Each point is reached from the start by the listed moves, each made once or not at all, plus a little noise. Say if it took an odd or an even number of moves. Then give how often each move was made.

Moves:
(1): +4.05,-0.17,-0.04,+1.79,-0.18
(2): -0.94,+2.51,-0.02,+0.53,-2.09
Start: +0.23,+0.50,+0.97,-2.37,+2.04
Points:
+0.39,+0.50,+1.16,-2.20,+1.85 => even (0, 0)
+4.16,+0.33,+0.94,-0.60,+1.96 => odd (1, 0)

Moves:
(1): +3.11,+0.63,+0.20,+0.16,-0.50,-0.89,+0.19,+0.08,+0.85,+0.07
(2): +0.04,+1.91,+0.10,+0.31,-0.44,+0.09,+0.08,+0.49,+0.75,+0.22
(3): -0.27,-0.33,+2.03,+0.73,-0.51,-0.07,-0.91,-0.53,+0.21,-0.18
(4): -0.25,-0.29,-0.31,+1.86,+0.69,+0.82,+0.39,+0.32,-0.71,+0.26
(5): +0.26,-0.34,+0.76,-0.41,+2.03,+0.32,-0.54,+0.14,+0.32,-1.03
(6): +0.58,-0.20,+0.19,-0.59,-0.69,+2.18,+0.29,+0.50,-0.39,+0.28
(7): -0.21,-0.08,+0.62,+0.01,-0.58,+0.30,+2.72,+0.26,-0.17,-0.07
(8): +0.37,-0.19,-0.55,-0.17,-1.23,-1.41,-0.44,+3.67,+0.85,-0.17
(9): +0.81,-1.20,-0.61,+0.23,+0.20,+1.15,-0.59,-0.45,+3.27,-1.00
Start: +1.20,+0.72,+0.85,+0.17,+0.26,+0.11,-0.08,-0.88,-0.54,+1.36
Points:
+1.64,+2.45,+1.73,-0.15,-1.50,+2.69,+3.04,+0.40,-0.29,+1.75 => odd (0, 1, 0, 0, 0, 1, 1, 0, 0)
+5.83,-1.03,+3.47,+0.16,-0.96,+1.76,+0.66,+2.82,+4.43,-0.70 => odd (1, 0, 1, 0, 1, 1, 1, 1, 1)
+4.22,+2.53,+2.46,+3.12,-1.77,-1.39,-0.73,+3.14,+1.42,+1.56 => odd (1, 1, 1, 1, 0, 0, 0, 1, 0)
+5.49,-0.74,+0.31,+1.79,+1.45,+0.15,-1.11,+2.90,+4.10,-0.48 => odd (1, 0, 0, 1, 1, 0, 0, 1, 1)
+5.89,+0.95,+1.20,+1.62,-0.25,+2.67,+2.03,+4.22,+4.24,-0.17 => even (1, 1, 0, 1, 1, 1, 1, 1, 1)
+1.12,+0.23,+3.01,+0.70,-2.12,-1.08,+1.29,+2.54,+0.36,+0.95 => odd (0, 0, 1, 0, 0, 0, 1, 1, 0)
+5.07,+2.07,+4.28,+0.23,-1.72,+0.56,+1.24,+3.74,+1.81,+0.42 => odd (1, 1, 1, 0, 1, 1, 1, 1, 0)
